Each wall is flat, endless, passes through zero and stands at right angles to its row. A trip goes straight from one point to another. Which walls does it cross, in order?

Walls:
(1): [-2 -8]
(2): [10 12]
(3): [34 13]
(4): [ 31 -11]
(5): [-32  39]
Trips:
[ -1 -18] to [-11  -6] => 4, 5
[23  8] to [-11 -37] => 1, 2, 3

Walls:
(1): [ -9 -20   8  44 -29  11]
(2): [ 21 -20  17  28 -26 -14]
(3): [ 13 -14   3   9  -7 -24]
(4): [-29   3  -9  -5 -11   6]
(5): [ 33  52 -25 -17 -20  -1]
(6): [ 27  18 -20 -14 -26   4]
(7): [ 45  12  21  12  18 -12]
Trips:
[-19  11  -3  31 -38   0] to [ 40  17 -13 -26  18 -22] => 7, 4, 1, 2
[ -6  -7  46 -18 -60  13] to [ 13   3  18  -9  -5 -17] => 5, 7, 4, 1
[  8 -19  31  25  -9   3] to [ 31 -34   1  26  40   8] => none

Walls:
(1): [  7  -5  -9   1  15  58 -12 -20 -20  24 -16   4]
(2): [-13 -60 -10  13 -20 -15   6   1  30  12  23  -6]
(3): [ -2 -36   3  11 -33 -36   5  22 -28 -14   9  -7]
(4): [ 12 -44 -15 -12   4  28 -12  30 -10  28  41  -5]
(5): [-10   3  -2   8  17  18  17   8   4  -4  10  28]
(6): [  3  25 -20  23  25  30  17  16  13   9  14   1]
(7): [ 14  32  10 -25  -2  -4 -21  -5 -20 -31   6 -39]
Trips:
[ -6  36 -26  33   9 -30 -10  15 -17 -13  14  -9] to [-14  -4   7 -33  -1 -18 -18  14 -19 -54 -18 -14] => 6
[ 16  -6  37 -13  -5   0 -28  -4   6   1  20  -4] to [-19   0  -5  -7  16  -4  17  28  28  -3 -14  18] => 3, 5, 7, 6, 4
[ 21  14  -8   6   3 -20  19   3  18 -19   3  18] to [  7 -10 -24  -7  -7   1  -5  -2  26  -6  10  -8] => 2, 4, 5
[ 15 -27 -13 -17  25  40  31 -13  19 -33  -3  19] to [ -3   2 -16  -3 -14  22  -3  14 -12  -4 -25 -20] => 2, 7, 5, 3

Walls:
(1): [ 15  -8   6   7 -24  28 -21 -18   8  13 -19   8  22  29  -9  33  39  -2
  14  10]
(2): [ -1  50   3   2  -8   3  -2  12 -16  -3  -7  25  17 -12  10 -23 -17 -16
  17  11]
(3): [ -3   7  12   2  16  -7  -7  -4  -5 -25   6  -1  14  -4 -10 -12 -11 -31
  -8 -16]
(4): [-11   9  -7   2 -11 -14   7 -16 -11 -23  -7 -16  -5   2   3 -28  -6  34
 -33 -12]
(5): [ 16   2 -27 -20  -5  22  -9  20 -11   3   6   4  23 -17 -12   9  -5  21
  -3 -11]
(6): [ -3   2   4  10  -2 -16   5   0   2  19  -8 -11  -1  33   3 -12  -9   9
 -18   0]
(7): [-12 -24  10  11 -10  13  34  16  11   3 -17 -16   7  28   4  11  20  -5
  30  -8]
Trips:
[  0  28   0   6   5  17   9  -8   5 -12   4  12   5  10  16   8  12  -1
  14  -8] to [ 13 -13   2 -28  23 -25   9  12 -16  11  13  28  -5   7  17  12 -28 -11
  11 -15] => 1, 5, 7
[ -6  10 -22  -3  -7   2  -3  -7  21 -17   4  14   0 -16 -26  15 -13  -9
 -19  -2] to [  1 -10  24  -9  -6  16 -31  10  -8  -2   4 -12   0  11   1  10  -2 -20
  -1 -24] => 2, 4, 1, 7
[ 27  40  -9   6  21  -4 -32  10  10  -7  16  -3  -4  -5  -6  -1  13  12
 -11 -21] to [ 25  -8  -1   2  15  11  -2  25  16  -9 -24 -12  -8  19 -17   4 -14 -16
 -13   7] => 6, 4, 2, 1, 7
[-19  -4  -6   5  -8 -10 -14  18 -13 -60  15  16 -13  11   4  16 -41  -3
   5  16] to [ 15  -8 -10  -4 -11  10 -22 -17  -9  18  20  16   3 -25 -38  -3  -5  36
 -25 -16] => 5, 2, 3, 1
[-13   2  26 -18 -14  -7  22  -1 -20  36  17  -7 -38   1  -7 -17   1   3
  17  11] to [-11  26   8  -5 -16  41  20  -5 -31   4 -19  24  13  10   0 -24  32 -15
  31 -16] => 1, 6, 5, 3

Walls:
(1): [  1 -33  -6 -14  14  -2  11   0  18  -3   3 -25  -6  11  -5  11   0  -8
 -31   2   3 -12   6  -5   1 -11   2 -29  21   8   3   8  22  -9  26 -13
  12  -2 -30  20  14   2  -4  -3 -41  -5 -24   7]
(2): [-15   0  18 -16  11 -51  -9   5 -14 -22  -7  20  33  -3 -15 -23  -6 -10
  25  10  14   4 -21 -18 -15 -50 -28  11  18 -22 -36  -9  12 -16  -1 -14
  -4  26  13  -3   9  -4  -9  19  10 -19   7  15]
(3): [ 10 -15  34 -36 -14  15  25  23 -29   6  34   5   0 -22  -6   9   9  47
  -7  11  -6 -15  -6   3 -12 -25  26  -4   9 -15   3 -19 -31 -22 -10  28
  14 -30  25   5 -13 -14  -5  17  -8   4 -23  12]
(4): [-12  21  -3  10  18   2   0  14 -24   8   7  -5  13 -17 -20 -14  -7   6
   3  -3   8 -26  -1  37  17  -7   3  -3  24  13 -10  -5  -6  19   1 -16
 -12 -20   7  -5  12 -15  -2   2  -3  25  23  -2]
(5): [ 19  22  19   7  -3   6  27 -32  -7   3 -15 -30 -20  31  13  11  -9  29
 -28  11   0   9  -9 -10  15 -22 -15 -11  14  -2  -2   5  -5  21  17 -21
 -24   7  -5 -19 -12  -3  12  10   2   0  -3   9]
(6): [ 23 -12   9   5 -30   3  24  18 -22   2   6   2   2 -13 -20   6  -5  11
 -17 -12  37   5 -14   7 -14  22 -20  34 -11 -14  -9  -1  12   3  -3   6
   7 -19  15   1  -2   4  46  -3 -26  -4 -25 -14]
(7): [  1 -39  30 -15  -6 -25 -24  -1  12  -2   2  16  24  22 -14 -31 -16   8
   1   0   9  -8 -10 -39  34  -2  -6   7   3 -23  -7 -34   5   8 -36 -27
   1   9  10 -10 -11  -5 -20  -7   0 -13  -3 -31]
(8): [  2  25  19 -18 -22 -11   3 -35   9 -13  15  -1  -7  29  13  27  23 -34
  -4  -4 -21 -14  -8  11  -2 -27 -22  16 -15  -8 -33  12  17 -21   2   7
  12 -20  -1 -15  20 -15   5 -16  15 -15   2  -2]
(9): [-25  -2 -12  10 -10 -26 -23  -7   5  35 -16   4  23  11  37 -15   5 -20
  -9 -47  19   5  -8 -32 -18  15 -18 -38  27  -5  16 -24  13  23  27 -24
  35 -13 -13  19  -1 -19   5   8  -4 -37  21  17]
(10): [ 17 -14 -14  18 -29 -29   9   4   1   1  -5 -16   1 -15 -17   2  -9  12
   1   3  12  16   2  18 -37  12 -28  -7 -20 -13 -15   7  35 -13   7   0
  -2  -3  -6   6  11 -26 -23  16 -16  15 -24  -8]
Trips:
[ 13  18  36  22   9   6 -12 -24   1 -29 -18  16  16  -5 -15  40  -1  24
  17  -7 -12  -6  15   9   7 -11  30  17  11 -11  -4 -37   6   6 -36   9
  -3 -13   7  18  21  -6  -1   4  -5 -34  21 -16] to [ 15 -19  -1  28  20  11   0   1 -32  -8 -26  25  21  11 -23 -20 -17   6
 -27  27  12   2  16  13   2  27 -16 -20   8  13  -7  33   4  20  37  17
  -5 -15  22  -4  13   7   6   4   5 -10   1 -44] => 6, 8, 5, 3, 2, 10, 7, 1
[ -5 -10  -7 -14 -24  -8  12 -17 -10  29  10  -4  -2   0   3  10  -4 -18
  -1   4   6  11   8  -9 -21  21  -1  -2   9  -6  -3   3   8  -3   4 -14
  -1 -13  -1   2  27 -14 -14  22 -28 -33 -21 -34] to [ -8 -17  -4  -9   7 -18  -5  -7 -22  11  20  -8   7   2 -39  10   0   6
  20   3 -19 -16   7  30 -10  29  24 -43 -36 -17   2 -10   0  -5  17   5
  -7 -17 -13  16   5  23  -3 -16 -28 -28  16   0] => 7, 8, 4, 6
[ 11 -21  -8 -12   6  19 -25  18  14  11   5  17  -4   0   4 -11 -29   1
  21  27  -2   3   1   8   2  14  17  28  16   3 -19   7  23   6   6   0
 -21 -40 -17 -19 -32 -13 -14  19  22 -13  -9  -7] to [ 18 -13  34  -3 -32  37   7 -33  -8   7  36 -21  19  27 -14  16  15  16
  13 -23 -10 -13  26 -28 -42 -30   1  31  -5  15   6 -14  10  18  10 -24
   4 -13  17 -14   3  -7  11  10 -21  10   2 -32] => 6, 8, 5, 4, 1
